Every row gives one point. Each copy is the shape, with its points in the same order, stretched, turned, moved and blurred by noise. Say if it was mirrored as well.

Shape:
[[ 0.0 -8.7]
 [ 0.1  2.7]
 [ 0.3  2.8]
 [-3.7  1.1]
 [-1.1 -1.5]
 [ 5.9  0.5]
 [ 3.2 -0.9]
 [ 5.4  4.2]]
Copy 1, 8 rows:
[[-5.3  6.5]
 [ 2.5 -2.5]
 [ 3.1 -2.7]
 [-1.4 -4.0]
 [-1.2  0.0]
 [ 7.5  3.2]
 [ 3.5  1.8]
 [ 8.7 -0.7]]
Copy 1 is: mirrored
Copy 2:
[[ 4.2  6.9]
 [-1.9 -4.7]
 [-1.6 -4.9]
 [-5.0 -1.3]
 [-0.9  0.0]
 [ 4.8 -6.0]
 [ 2.7 -2.6]
 [ 3.2 -9.2]]
Copy 2 is: mirrored
Copy 3 (8 x 2):
[[-3.1 -8.1]
 [ 0.4  1.6]
 [ 0.7  2.5]
 [-4.0  2.2]
 [-2.1 -1.0]
 [ 4.6 -1.9]
 [ 2.8 -2.4]
 [ 6.2  1.4]]
Copy 3 is: only turned
Copy 4:
[[-7.1 -3.9]
 [ 2.2  3.0]
 [ 2.8  2.9]
 [ 2.9 -1.7]
 [-0.5 -0.8]
 [-3.0  6.4]
 [-2.2  3.2]
 [ 0.4  8.9]]
Copy 4 is: mirrored

Shape:
[[-4.0  6.5  1.5]
 [ 0.4 -1.3 -1.2]
 [ 0.6  1.9  1.4]
 [-2.6  4.7  1.2]
 [-3.8  4.1  1.9]
 [ 2.3 -1.3 -6.2]
 [ 0.3 -6.5 -6.2]]
Copy 1:
[[-6.9  5.3  1.3]
 [ 2.3  1.1 -0.5]
 [-0.6  2.8  3.4]
 [-4.6  4.2  2.5]
 [-4.7  2.9  0.9]
 [ 7.0  3.3 -3.0]
 [ 8.6 -1.5 -5.6]]
Copy 1 is: only turned
Copy 2 (7 x 3):
[[-3.4  5.9 -4.9]
 [ 2.6 -0.8 -2.1]
 [ 1.0  2.7 -1.2]
 [-1.8  4.4 -4.0]
 [-3.2  3.7 -3.6]
 [ 6.8 -1.7 -5.6]
 [ 6.2 -7.1 -4.1]]
Copy 2 is: only turned

Shape, 10 rows:
[[-8.3 -3.9  2.4  6.3]
 [-0.8 -9.1 -3.9 -0.8]
 [ 4.0 -1.1 -4.0 -4.2]
 [-1.2  3.9 -3.2  2.5]
 [-3.9 -1.6  2.7  0.7]
 [-4.0 -3.3  4.0 -4.3]
 [ 5.7 -2.1 -4.3 -2.5]
 [ 1.9 -2.7  3.1 -3.2]
 [-1.1 -3.4  0.0 -3.7]
 [-3.7  0.0 -6.7 -1.6]]
Copy 1:
[[-7.0  5.2 -4.4  0.7]
 [-6.2 -5.1  4.3 -2.3]
 [ 2.4 -5.0  5.3 -1.4]
 [ 2.6 -1.6 -4.4  0.7]
 [-2.5  5.2  0.5 -0.2]
 [-2.5  6.9  5.3 -4.4]
 [ 2.0 -6.9  5.6  1.3]
 [-0.2  2.8  7.5  1.2]
 [-1.6  0.8  4.8 -3.4]
 [ 0.1 -4.6 -2.6 -6.2]]
Copy 1 is: only turned
Copy 2:
[[-3.9  6.3 -7.9  5.0]
 [ 5.0 -3.6 -9.7  0.7]
 [ 3.6 -6.0 -0.7 -1.5]
 [-3.3 -2.0  1.1  4.3]
 [-1.2  3.1 -3.8 -0.2]
 [ 0.0  2.5 -5.4 -5.4]
 [ 5.7 -6.1 -0.7  0.2]
 [ 3.9  1.1 -1.9 -3.8]
 [ 1.6 -1.3 -4.5 -3.3]
 [-3.2 -5.9 -4.0  1.6]]
Copy 2 is: mirrored
Copy 3:
[[ 1.7  1.6 10.3 -3.3]
 [ 5.1 -6.5  4.0  3.9]
 [ 3.7 -4.1 -3.7  2.0]
 [ 4.8  3.7 -0.6 -2.3]
 [-0.3  0.1  3.4 -3.3]
 [-3.4 -4.7  3.3 -3.6]
 [ 3.9 -3.7 -4.5  4.4]
 [-2.5 -3.7 -1.1  0.6]
 [ 1.7 -4.5  0.9 -0.5]
 [ 6.5 -1.3  1.4 -4.0]]
Copy 3 is: mirrored

Shape (8 x 4):
[[ 3.2 -8.7 -3.6  6.7]
 [-0.8  2.7  1.1 -3.6]
 [ 3.2 -8.6  1.4  1.4]
 [ 4.5  4.4  2.0 -0.1]
 [-0.5  3.0 -5.0  1.8]
 [-1.6  1.6 -7.6  5.8]
 [ 2.7 -0.6  4.4  1.7]
 [-4.9  2.8  0.9 -0.3]]
Copy 1 (8 x 4):
[[ 5.2  7.7  0.4  4.7]
 [-1.2 -3.5  1.6 -2.6]
 [ 6.1  4.5  5.9  2.1]
 [ 3.3 -5.6 -1.7  0.5]
 [-2.7  0.4 -4.5 -0.5]
 [-4.1  3.2 -6.3  2.0]
 [ 4.0 -2.8  2.9  3.8]
 [-5.7 -1.8  1.9  0.9]]
Copy 1 is: mirrored
Copy 2, 8 rows:
[[ 1.7 -5.4 -7.1 -1.7]
 [-1.2  4.2  2.4  1.4]
 [ 2.4 -3.5 -3.2  4.6]
 [-1.2 -0.2  4.5 -2.0]
 [-2.5  2.6 -2.5 -5.9]
 [-2.8  0.7 -5.5 -8.1]
 [-1.6 -2.8  2.1  3.1]
 [-5.8  4.3 -0.5  2.0]]
Copy 2 is: mirrored
Copy 3:
[[ 8.6 -6.7 -2.9  6.0]
 [ 0.1  2.7  0.8 -0.6]
 [ 5.8 -9.1  0.5  1.7]
 [ 6.1  3.3  5.1  0.5]
 [ 5.4  4.9 -3.7  2.2]
 [ 6.0  6.0 -5.2  6.0]
 [ 4.2 -2.2  5.7  2.9]
 [-2.3  3.5 -0.8  3.6]]
Copy 3 is: only turned
Copy 4, 8 rows:
[[ 0.9 -2.4 -7.8  6.1]
 [-1.0  1.2  4.4 -2.8]
 [ 2.1 -4.6 -0.5  5.2]
 [ 1.5 -1.6 -0.1 -5.5]
 [-1.3  4.5 -2.7 -1.6]
 [-2.5  5.7 -7.0 -0.5]
 [-0.3 -5.1 -0.6 -2.7]
 [-5.4  0.8  2.8 -2.8]]
Copy 4 is: mirrored

Shape, 12 rows:
[[ 3.2  6.9 -0.4 -4.5  0.0  1.9]
 [ 4.1  0.0  1.8 -1.1  4.4  2.8]
 [ 2.1 -2.6 -3.4 -1.0 -4.2  2.2]
 [-1.1 -0.3 -4.6 -3.3 -4.6  2.5]
 [ 0.6 -2.8  1.8 -1.6 -4.1  3.2]
 [ 3.5 -1.0  1.7  1.7 -3.8  1.0]
 [-1.4  1.2 -0.1  0.1 19.7 -2.5]
 [ 3.1 -2.0 -4.8  1.4  0.3  4.3]
 [ 0.2  9.8 -0.2  1.0 -2.7  2.7]
 [ 2.3  0.4 -6.3 -1.0 -3.4  1.9]
 [-1.0 -1.6  1.3  0.9  5.0  4.6]
 [ 1.5 -2.8 -1.7  0.6 -4.9 -0.9]]
Copy 1, 12 rows:
[[  0.5  -0.3   0.3  -3.6   6.5  -4.1]
 [ -2.6  -3.5  -3.0  -3.0   3.8   0.9]
 [  5.4  -2.3   2.6   0.3  -0.1  -2.5]
 [  6.1  -1.4   3.2   3.2   2.1  -4.0]
 [  3.3  -2.7   3.4  -2.1   2.3   2.2]
 [  0.9  -1.1   2.6  -3.9   0.6   1.0]
 [-13.4  -2.1 -12.9   9.1   5.6   1.5]
 [  3.8  -2.6  -2.0   1.6  -0.9  -2.8]
 [  1.3   4.7  -1.1  -2.1   5.1  -2.4]
 [  5.5  -0.8   1.6   1.9   0.1  -5.9]
 [ -1.9  -1.5  -4.8   1.7   3.3   3.6]
 [  3.1  -1.0   4.1   0.7  -0.7  -1.5]]
Copy 1 is: mirrored
Copy 2, 12 rows:
[[  0.8  -7.7  -0.2  -4.3  -0.9   0.8]
 [  1.1  -6.5  -1.9   2.2   2.8   5.7]
 [ -0.3   0.0   2.3  -2.6  -3.4   4.9]
 [  0.2   2.2   0.9  -6.1  -2.7   3.4]
 [ -1.6  -1.2   3.9  -1.8   0.4   3.8]
 [ -2.8  -3.1   3.3   0.5  -2.8   1.9]
 [  5.5  -2.4 -15.8   8.8   9.5   4.1]
 [ -0.4  -1.0  -1.7  -0.9  -2.3   7.5]
 [ -6.1  -5.3  -1.8  -5.4  -3.7  -2.8]
 [  0.0  -0.7   0.4  -4.1  -5.3   4.1]
 [ -1.4  -0.9  -4.2   1.5   4.8   5.8]
 [ -0.7   0.9   3.2  -0.6  -4.4   1.9]]
Copy 2 is: mirrored
Copy 3:
[[-0.6  0.2  6.4 -7.7  1.6  2.0]
 [-2.2  1.8 -0.3 -2.0  4.7 -1.8]
 [-2.9 -2.7  0.9 -4.3 -3.0  3.2]
 [-3.1 -2.3  4.1 -4.9 -3.2  5.9]
 [-1.7 -4.3  2.4  0.0  0.8  2.2]
 [ 1.6 -4.9  1.2 -2.2 -0.9 -0.6]
 [-2.5 15.4 -4.3  3.2  9.6 -3.0]
 [-3.4 -0.1 -3.9 -5.8 -0.8  2.8]
 [ 6.0 -1.4  3.8 -8.0 -0.7  5.7]
 [-3.2 -1.1  1.1 -9.0 -4.4  3.6]
 [-1.1  2.2 -1.4  2.1  5.5  3.4]
 [-0.2 -3.6  0.8 -2.1 -5.2  0.7]]
Copy 3 is: only turned

Shape:
[[-1.5  4.3 -3.8 -3.7  1.7  2.9 -1.0 -2.9]
 [ 6.4  3.3 -4.3  3.2 -2.7  2.0  3.3  4.7]
 [ 4.9 -5.6 -1.9 -3.4  2.0  1.7  3.5  1.9]
 [-0.8 -1.6  5.1  5.6  3.4 -2.5 -5.2 -5.5]
 [-1.8 -0.2 -4.3  2.3  0.3  3.5  3.7 -0.8]
 [ 2.0 -6.1  4.6 -2.7 -6.8  2.5 -3.2 -3.0]
 [-2.5  0.7  6.0  2.2 -5.6 -0.9  1.6  4.2]
 [ 1.1 -0.4 -5.2  4.8  0.4 -2.8  2.2  4.1]
 [ 2.0  3.7 -1.0  1.2 -6.6 -0.6  4.1 -6.2]
 [ 4.8  1.4  0.2 -2.9 -2.6 -6.3 -7.3  1.1]
 [-1.6  1.5  4.3  4.7  0.6  3.9  0.2 -6.3]]
Copy 1, 11 rows:
[[ -2.5   3.9  -4.7  -0.6   0.0  -2.7  -2.5   5.9]
 [ -7.2   0.5   3.5  -9.2   3.9  -7.3  -4.0  -1.9]
 [  1.3  -6.1  -4.8  -6.1   3.3  -3.0   1.9  -1.9]
 [  0.9   1.0   1.4   4.4  -2.6   9.0  -4.8  -4.9]
 [ -4.4   3.8   2.7  -3.7   0.8  -0.8   3.1   0.0]
 [ -3.9  -7.1  -6.6   1.5  -0.2   0.5   3.4 -10.0]
 [ -5.8  -6.5   7.3   1.8   2.0   2.2   1.6  -2.6]
 [ -1.2   0.3   7.1  -4.5   4.0  -4.3  -1.5  -1.4]
 [ -7.5   1.4   4.8  -4.6  -6.1  -7.3  -1.5  -2.5]
 [  2.3  -6.1  -3.9   1.1   2.8  -6.8  -8.7  -1.7]
 [ -6.3   4.4   1.9   0.9  -4.6   7.0  -1.3  -3.1]]
Copy 1 is: mirrored
Copy 2, 11 rows:
[[-1.3  0.9 -1.5 -2.3 -1.6 -3.6  6.8 -0.5]
 [-2.1  3.4 -8.1  2.1  0.7  1.2 -0.1  6.2]
 [ 1.6 -5.8 -0.9  1.8 -0.9 -3.7 -0.7  7.5]
 [-7.4  1.0  6.3  7.5  0.2  8.3 -0.7 -6.5]
 [ 0.7  0.0 -1.4 -2.2 -2.8  2.0  4.4  3.9]
 [ 6.9 -1.3  6.0  0.5  8.3 -1.3 -3.6 -0.8]
 [ 1.0  0.2 -1.6 -2.9  3.7  5.3 -6.9 -3.2]
 [-0.3  1.6 -3.3  3.6 -5.2  3.8 -0.5  2.6]
 [-3.0  7.1  2.0 -2.3  0.8 -3.3  0.0  3.8]
 [-0.9  2.2 -1.3  7.6  3.1 -3.5 -4.3 -4.2]
 [-7.2  2.7  3.8 -0.1  2.6  6.6  1.9 -3.2]]
Copy 2 is: only turned
Copy 3 (11 x 8):
[[-1.8 -1.9  2.4 -3.3  2.1 -5.0  3.2  2.1]
 [-3.8  3.7 -4.3 -7.9 -3.1  5.9 -0.3  3.3]
 [-1.2 -3.6 -2.3  2.7 -0.3 -0.5 -5.8  1.1]
 [-4.8  4.0  7.2  4.7  2.9 -0.3 -0.4 -2.6]
 [-3.7  2.8 -1.7 -0.9 -0.5 -4.8 -0.8  3.3]
 [ 0.2 -3.2  1.7 11.2 -3.5  2.5  5.4  0.5]
 [ 3.9  5.6 -0.5  2.2 -0.9  4.3  4.6 -0.3]
 [-3.5  4.9 -1.5 -3.5 -4.6  0.3 -5.1 -1.0]
 [-0.7  4.0  3.8 -1.7 -1.4  0.0  3.2  8.9]
 [ 1.4 -2.2  4.6 -0.1 -4.3  6.8  2.3 -5.2]
 [-4.5  4.1  4.3  1.4  5.2 -2.1  4.4  4.0]]
Copy 3 is: mirrored
